Every row gives one point. The points of each table are mixes of a few directions, plus a little noise. How many directions does each table use, and how many do they share? Where both have some left over, give the other angles between the two spaces (their principal angles), to ten degrees, smallest first.

First (7 x 3):
[[-0.20 -0.58 -0.29]
 [-0.06  0.10 -0.07]
 [ 0.19  0.19  0.25]
 [ 0.35  0.14  0.45]
 [-0.41  0.12 -0.51]
 [ 0.52  0.76  0.71]
 [-0.39 -0.73 -0.54]]
Second (4 x 3):
[[-0.24 -0.11 -0.32]
 [-0.29 -0.12 -0.37]
 [ 0.75  0.31  0.97]
 [-0.21 -0.08 -0.27]]
Directions: first 2, second 1, shared 1

First (7 x 6):
[[-0.16  0.49 -0.38  0.46  0.01  0.04]
 [-0.30  0.40 -0.17 -0.32 -0.09  0.27]
 [ 0.27  0.70 -0.64  0.32  0.27 -0.98]
 [ 0.46 -0.95  0.61 -0.20  0.07 -0.27]
 [-0.01 -0.16  0.06  0.48 -0.03  0.21]
 [ 0.04 -0.85  0.72 -0.76 -0.15  0.43]
 [-0.28  0.38 -0.20  0.00 -0.08  0.29]]
Second (9 x 6):
[[ 0.48 -0.90  0.60 -0.46  0.08 -0.37]
 [ 0.34 -0.63  0.42 -0.33  0.06 -0.27]
 [-0.26  0.51 -0.34  0.26 -0.04  0.21]
 [-0.45  0.83 -0.55  0.43 -0.08  0.34]
 [ 0.10 -0.20  0.13 -0.10  0.02 -0.07]
 [ 0.08 -0.14  0.09 -0.07  0.02 -0.06]
 [-0.41  0.76 -0.51  0.39 -0.07  0.31]
 [ 0.54 -1.01  0.67 -0.53  0.09 -0.41]
 [-0.41  0.77 -0.51  0.40 -0.07  0.32]]
Directions: first 3, second 1, shared 1

First (9 x 9):
[[ 0.07 -0.26  0.00  0.43 -0.25 -0.18  0.17  0.56 -0.21]
 [ 0.07 -0.53  0.04  0.93 -0.34 -0.30  0.45  0.98 -0.48]
 [ 0.06  0.62 -0.20 -1.17  0.05  0.17 -0.72 -0.84  0.68]
 [ 0.02  0.24 -0.08 -0.45  0.03  0.08 -0.28 -0.32  0.26]
 [-0.16  0.59  0.01 -1.00  0.54  0.41 -0.41 -1.23  0.48]
 [-0.05 -0.15  0.07  0.28  0.06 -0.01  0.20  0.13 -0.18]
 [-0.13  0.01  0.11  0.07  0.30  0.14  0.15 -0.26 -0.09]
 [-0.07 -0.03  0.07  0.09  0.14  0.06  0.11 -0.08 -0.08]
 [ 0.15 -0.47 -0.04  0.77 -0.50 -0.37  0.31  1.06 -0.36]]
Second (8 x 9):
[[ 0.34 -0.58  0.41  0.81  0.29  0.45  0.36  0.14 -0.58]
 [-0.47  0.73 -0.53 -1.11 -0.41 -0.62 -0.49 -0.20  0.80]
 [ 0.98 -0.11 -0.59  0.11  0.15 -0.75 -0.27  0.95  0.57]
 [ 0.04 -0.35  0.40  0.56  0.18  0.45  0.31 -0.09 -0.52]
 [-0.60  0.14  0.29 -0.17 -0.10  0.37  0.12 -0.57 -0.23]
 [-0.34  0.26 -0.08 -0.36 -0.17 -0.05 -0.11 -0.26  0.15]
 [-0.38  0.22  0.00 -0.29 -0.15  0.06 -0.06 -0.31  0.03]
 [ 0.45 -0.35  0.05  0.46  0.20  0.06  0.14  0.32 -0.18]]
Directions: first 2, second 2, shared 0; angles 30, 50

First (8 x 12):
[[ 0.03  0.08  0.11 -0.04 -0.18  0.40 -0.15  0.08  0.03  0.11 -0.19  0.13]
 [ 0.05  0.02 -0.04  0.02 -0.01 -0.16  0.04 -0.01 -0.01 -0.07  0.02 -0.06]
 [ 0.50  0.48  0.25 -0.06 -0.88  0.68 -0.37  0.28  0.08  0.01 -0.68  0.24]
 [-0.53 -0.38  0.00 -0.04  0.61  0.25  0.06 -0.15 -0.01  0.29  0.30  0.06]
 [ 0.27  0.24  0.16 -0.04 -0.48  0.41 -0.20  0.15  0.04  0.03 -0.38  0.16]
 [-1.28 -1.02 -0.28  0.01  1.80 -0.40  0.50 -0.52 -0.10  0.38  1.16 -0.20]
 [ 0.10 -0.03 -0.22  0.08  0.17 -0.88  0.26 -0.10 -0.07 -0.31  0.29 -0.28]
 [ 0.87  0.62  0.03  0.04 -1.03 -0.32 -0.13  0.26  0.02 -0.44 -0.52 -0.06]]
Second (8 x 12):
[[-0.14 -0.21  0.02  0.01  0.41 -0.14  0.08  0.05 -0.01  0.03  0.18 -0.07]
 [-0.96 -0.36 -0.42 -0.07  0.48 -0.15  0.31 -0.81 -0.03  0.22  0.61  0.02]
 [ 0.24 -0.39  0.30  0.17  0.95 -0.30  0.03  0.70 -0.04 -0.06  0.21 -0.24]
 [ 0.29  0.83 -0.14 -0.18 -1.70  0.56 -0.30 -0.45  0.08 -0.06 -0.71  0.34]
 [-0.13 -0.28  0.05  0.05  0.62 -0.21  0.09  0.15 -0.02  0.04  0.27 -0.11]
 [-0.71 -0.43 -0.25 -0.02  0.70 -0.23  0.27 -0.47 -0.06  0.17  0.55 -0.06]
 [ 0.38  0.20  0.16  0.02 -0.30  0.09 -0.16  0.29  0.02 -0.10 -0.27  0.01]
 [ 0.97  0.69  0.30  0.02 -1.13  0.38 -0.39  0.53  0.06 -0.25 -0.85  0.14]]
Directions: first 2, second 2, shared 1; angles 80

First (9 x 18):
[[ 0.18  0.80  0.29 -0.08 -0.26 -0.45 -1.06 -0.53  0.15  0.35 -0.25  0.17
  -0.70  0.88 -0.11  0.26  0.43 -0.28]
 [ 0.51  0.44 -0.36  0.23 -0.24 -0.18  0.17  0.03  0.97  0.05 -0.29  0.29
  -0.38 -0.09  0.17 -0.64  0.61  0.10]
 [-0.20  0.63 -0.07 -0.13 -0.39 -0.41 -0.48 -0.35  0.62  0.39 -0.15  0.26
  -0.58 -0.06  0.17 -0.12  0.73  0.15]
 [-0.20 -0.11  0.49 -0.14  0.16 -0.02 -0.52 -0.19 -0.78 -0.01  0.11 -0.20
   0.15  0.51 -0.21  0.60 -0.43 -0.27]
 [ 0.28 -0.35  1.05  0.30  0.21 -0.42 -0.09  0.03  0.22 -0.60 -0.09 -0.15
   1.34 -0.12  0.11 -0.35 -0.06 -0.33]
 [-0.61 -0.10 -0.20 -0.30 -0.03  0.14 -0.03 -0.06 -0.44  0.26  0.23 -0.06
  -0.23 -0.21 -0.02  0.40 -0.12  0.21]
 [ 0.32 -0.36 -0.53  0.00  0.35  0.75  0.33  0.30 -1.04 -0.06  0.16 -0.23
  -0.41  0.66 -0.41  0.51 -0.92 -0.18]
 [ 0.47 -0.52 -0.28  0.28  0.26  0.41  0.88  0.50  0.04 -0.43  0.03 -0.10
   0.46 -0.27 -0.01 -0.39 -0.39  0.02]
 [-0.75 -0.42 -0.38 -0.16 -0.07  0.14  0.79  0.26  0.27  0.05  0.29  0.01
   0.34 -1.31  0.33 -0.27  0.17  0.58]]
Second (9 x 18):
[[-0.74  0.26  0.94 -0.35 -0.09 -0.59 -0.69 -0.15 -0.22 -0.02  0.40 -0.40
   0.97 -0.07  0.58  0.74  0.31  0.43]
 [ 0.69 -0.38 -1.34  0.28  0.15  0.82  1.08  0.46  0.17 -0.01 -0.22  0.27
  -0.95 -0.18 -0.44 -0.58 -0.41 -0.08]
 [ 0.14 -0.35 -0.52  0.01  0.22  0.46  0.36  0.22 -0.43  0.00  0.01 -0.03
  -0.36  0.02 -0.35  0.18 -0.55 -0.08]
 [-0.60  0.13  0.53 -0.21 -0.09 -0.29 -0.05  0.03 -0.05 -0.09  0.40 -0.30
   0.88 -0.33  0.66  0.29  0.32  0.55]
 [ 0.04 -0.06  0.71  0.19 -0.02 -0.09 -0.39 -0.54 -0.13 -0.07 -0.37  0.32
   0.02  0.47 -0.36 -0.67  0.00 -0.86]
 [ 0.21 -0.04 -0.01  0.13  0.01  0.06 -0.06 -0.13  0.03  0.01 -0.22  0.19
  -0.28  0.21 -0.26 -0.27 -0.07 -0.36]
 [ 0.45 -0.42 -1.31  0.10  0.19  0.78  1.06  0.60 -0.04  0.01  0.02  0.04
  -0.71 -0.31 -0.26 -0.10 -0.48  0.24]
 [-0.24  0.33  0.46 -0.07 -0.19 -0.45 -0.23 -0.11  0.40 -0.03  0.10 -0.06
   0.48 -0.15  0.47 -0.09  0.55  0.28]
 [ 0.04  0.49  0.55 -0.13 -0.13 -0.67 -1.01 -0.35  0.27  0.16 -0.14  0.01
  -0.06  0.34 -0.03  0.47  0.36 -0.11]]
Directions: first 4, second 4, shared 2; angles 30, 60
